Rows are points. Two turns around zero, p and q, are shown by what they do to some points. Write where each new point lands after one turn and then the other. Backwards means that the second turn is done in reverse. Each puzzle has new turns, and all numbers are rounded.
In the rows, 128 means zero.

Turn p:
[117  76 137] -> [122  76 142]
[130 121  83] -> [139 117  85]
[ 96 132 175] -> [ 88 132 168]
[118 168 135] -> [112 167 128]
[179 142 111] -> [179 148 118]
Turn q:
[125 171  88] -> [131 185 113]
[138 140 114] -> [138 143 118]
[133  96 126] -> [122 101 111]
[147 106 152] -> [143  94 133]
[ 72  84 119] -> [ 60 106 119]
[153 171 169] -> [173 139 173]
Where do these land?
p, then q backwards: [101  83 145] -> [109  89 162]
p, then q: [ 88 157 125] -> [ 93 161 140]
p, then q backwards: [154 135 103] -> [160 135 111]
q, then p: [192 143 160] -> [196 125 154]
p, then q: [105 121 108] -> [103 132 109]

Turn p:
[219 128 134 120] -> [202 143 176 149]
[ 87 126  99 118] -> [108 133  84 111]
[ 87 113  98 128] -> [111 120  79 119]
[101 121 191 118] -> [ 91  95 166  97]
[157 132  97 126] -> [161 149 117 142]
[ 91 154 142 129] -> [ 83 139 130 117]
[154 123 135 158] -> [139 118 144 162]
Turn q:
[117 222 128 106] -> [124 225 126 124]
[157 109 117 148] -> [147 104 123 155]
[122  86 107 153] -> [112  82 114 145]
[118  92 126 124] -> [121  94 123 114]
[131 125 105 145] -> [122 121 112 150]
[135 145 157  59] -> [162 158 134  66]
[115 117 156 160] -> [108 112 164 140]
Where do these land?
q, then p: [111  80 132 109] -> [150 100 109  92]
p, then q: [169 154 113 125] -> [150 159 149 155]
q, then p backwards: [ 76 200 151 115] -> [109 214 134 101]
p, then q: [152 114 139 146] -> [137 107 149 143]
q, then p: [131  92 104 145] -> [140  97  98 141]

Turn p:
[172 160 116 128 143 169] -> [183 148 134 122 167 127]
[144 135 123 163 115  82] -> [128 117 157 145 102  84]
[133 115 138 115  59 136] -> [154 111 135 128  75 167]
[149 118 155  74 154 144] -> [124 116 137  79 164 161]
[106 123 121 131 152 121] -> [103 132 112 131 139 117]
[ 84  92 183  92 170 121] -> [ 48 124 130 103 152 169]
[ 84 127 138 178 132 178] -> [116 169 110 192 139 155]
[144 108  91 168 107 112] -> [148  97 123 168 110  96]
[136 174  88 104 119  89] -> [149 139 115  85 101  77]
Turn q:
[ 80 120 122 142 130 112] -> [ 79 131 132 139 145 129]
[143 175 105  81  79 116] -> [126 129 137  71  66 151]
[148 130 145  97 147 131] -> [156 120 121  99 142 120]
[107  98  77 161  98 137] -> [ 90 104 118 180  96 142]
[127 120  90 159 168 139] -> [124 137  78 165 140 138]
[138 120 185 178 173 131] -> [159 166 142 164 185 100]
[ 98 143 150 117 135 169] -> [133 123 148 121 162 170]
[183 119 151  88  95  90] -> [159 113 148  85  88  76]
Where do these land?
q, then p: [132 137 174 140 165  90] -> [109 151 148  88 141  82]
q, then p: [ 67 157 144 142 104 149] -> [106 180 129 141 150 175]
p, then q: [ 91  83 143 158 151 112] -> [ 77 132 135 168 159 138]
p, then q: [136 195 117 101 136  73] -> [111 138 142  46 105 102]
q, then p backwards: [149 159 118  96 137 154] -> [137 135 121  86 104 155]
q, then p: [164  72 110 146  85 123] -> [122  84 157 172  81 121]
q, then p: [164 121  98 140 133 154] -> [170 107 127 156 124 117]
q, then p: [122 101 121 100 114 170] -> [126  89 123 149 149 161]

Turn p:
[141 115 123 120 124 133 121 121] -> [139 119 115 133 127 138 125 122]
[129 135 134 120 123 131 124 225] -> [125 112 154 124 143 142 122 219]
[126 124 140 143 143 131 116 116] -> [129 132 137 140 146 123 124 110]
[118 109 120 128 146 117 139 116] -> [109 118 116 124 139 125 143 112]
[119 129 123 133  95 120 120 120] -> [132 115 135 132  98 116 119 123]
[121 129 130 134 132 133 151 119] -> [121 138 133 123 124 129 149 119]
[145 131 134 133 113 116 136 118] -> [150 125 127 116 119 117 133 121]
[119 134 145 111 125 128 132 113] -> [124 134 136 110 122 138 119 112]
[133 135 116 131 138 155 118 118] -> [130 148 117 152 129 139 125 123]
[129 140 116 127 141 116 124 115] -> [122 139 111 125 132 113 121 121]
Turn q:
[150 114 152 107 118 116 128 139] -> [140 112 142 102 144 140 122 146]
[116 136 124 125 134 138 140  96] -> [106 138 128 124 121 132 138 100]
[145 134 131 153 138 110 122 110] -> [149 122 128 126 136 107 133 101]
[128 143 136 127 125 134 143 145] -> [129 144 141 132 134 130 139 144]
[113 107 101 140 132 134 130 140] -> [114 113 109 150 113 118 131 141]
[122 141 134 104 129 114 129 156] -> [131 149 123 113 137 129 121 159]
[127 146 115 124 111 124 128 105] -> [133 141 128 116 104 133 133 109]
[102 113 117 150 114 117 114 117] -> [120 116 127 137 100 105 107 118]
[148 118 141 123 151 166 118 144] -> [128 117 126 154 163 159 128 133]
Where do these land?
q, then p: [122 144 122 106 106 137 107 135] -> [144 142 132 146 112 140 108 144]
q, then p backwards: [129 111 155 124 123 155 141 144] -> [109 113 144 132 136 143 122 160]
p, then q backwards: [135 105 152 152 129 111 118 129] -> [150 113 152 154 134 121 129 123]
p, then q backwards: [154 132 127 151 129 112 115 138] -> [140 128 132 150 138 107 121 151]
q, then p: [116 116 108 107 134 126 155 129] -> [ 98 122 128 120 107 136 139 144]
p, then q backwards: [124 128 127 119 103 148 133 103] -> [129 140 110 130 104 141 119 106]
p, then q: [129 153 117 122 139 139 126 136] -> [140 154 121 140 125 127 126 136]
q, then p backwards: [138 116 112 134 150 121 105 145] -> [154 117 106 127 135 119 107 131]
q, then p: [110 151 106 141 128 124 141 115] -> [127 139 129 114  98 103 132 124]
q, then p backwards: [124 124 153 125 139 108 140 105] -> [114 130 150 129 143 100 136 118]

Turn p:
[129 115 131 145 139 145 194 147 119] -> [126  96 175 171 145 130 136 116 117]
[130 123 124  80 138 130 114 134 114] -> [129 114  88 127 120 148 149 132 116]
[113 138 126 107 100 134 135 126 150] -> [136 105 123 123 119 117 133 151 155]
[115 128 122 122 129 142 119 132 126] -> [134 132 125 130 127 144 132 141 133]
[136 139 127 139 126 147 118 144 193] -> [162 135 120 133 166  98 108 156 148]
[111 111 140 132 119 142 124 148 100] -> [140 121 147 125 111 158 125 137 108]
[130 134  93 137 142 106 112 145 147] -> [120 147 101 151 134 124  95 130 137]
[132 145 114 143 139 136 116 139 102] -> [131 159 130 147 113 139 132 124 118]
[132 136 143 129 133 129 149 103 113] -> [112 126 146 122 128 120 155 115 125]
[116 135 145 134 141 117 128 142 128] -> [116 131 134 130 130 123 121 145 107]
[126 113 130 146 139 118 115  31 103] -> [ 81 159 144  70 137 144 155  81 157]
[164 121 143 122  91  89 113 144 139] -> [146 110 106 106 105  92  96 109 113]
Turn q:
[117 137 124 115 142 142 159  93 130] -> [101 147 135 126 128 158 110 103 130]
[157 135 123 120 103 151 157 103 134] -> [114 142 112 160  96 152 114 122 137]
[146 145 153 113 119  93 125 159 108] -> [157 125 153 136 114 115 172 128 146]
[134 132 112 143 156 166 123 122 133] -> [119 158 119 136 149 122  98 137 113]
[116 128 112 129 128 157 159 133 155] -> [ 93 142  97 132 139 129 118 119 143]
[156 135  98 118 118 121 156  86 151] -> [122 121 118 161 108 148  93  87 136]
[114 132 134 154 112  98 110 145  95] -> [144 110 136 115 119 110 166 132  94]
[118  97 159 140 124 104 103 153 112] -> [140  94 146 113 138 119 158 164 121]
[106 138 144 146 138 129  93 127 150] -> [121 123 141  98 128  93 109 143 123]
[105 123 126 114 121 124  87 149 114] -> [160 124 120  89 134 120 139 144 126]
[129 119  96 132 155 142 152 118 152] -> [107 133 111 144 159 134 100 106 130]
[137 115 156 112 119 111 113 147 100] -> [156 118 147 124 123 137 160 153 135]
Where do these land?
q, then p: [127 154 122 117 108 112 130 136 150] -> [119 115 119 112 127 109 117 117 157]
p, then q: [159 107 154 150 154 101 130 126 148] -> [156 130 172 107 146 145 119 114 108]
q, then p: [114  96  93 175 156 121 157  99 145] -> [ 92 161 140 110 137 195 127 127 121]
p, then q: [115 114 121 123 148 147 119 161 128] -> [133 154 117 143 145 117 130 152 109]
q, then p: [125 169 106 123 147 143 123 154 100] -> [104 147 119 149 114  90 159 116 128]
q, then p: [ 96 133 157 113 145 115 104 120 118] -> [133  97 109 112 132 120 155 143 102]
q, then p: [130 141 145 106 106 158 146 141 118] -> [142 121 137 154 119 105 132 152 155]
p, then q: [136 128  94 106 119 118 127 104 128] -> [112 113 103 124 125 129  99 107 131]
p, then q: [140 134 164 124  96 142 107 119 142] -> [158 122 135 150 121 144 140 119 166]
q, then p: [139 104 124 144 102 122 137 121 103] -> [144 121 157 143 118 153 125 109 129]
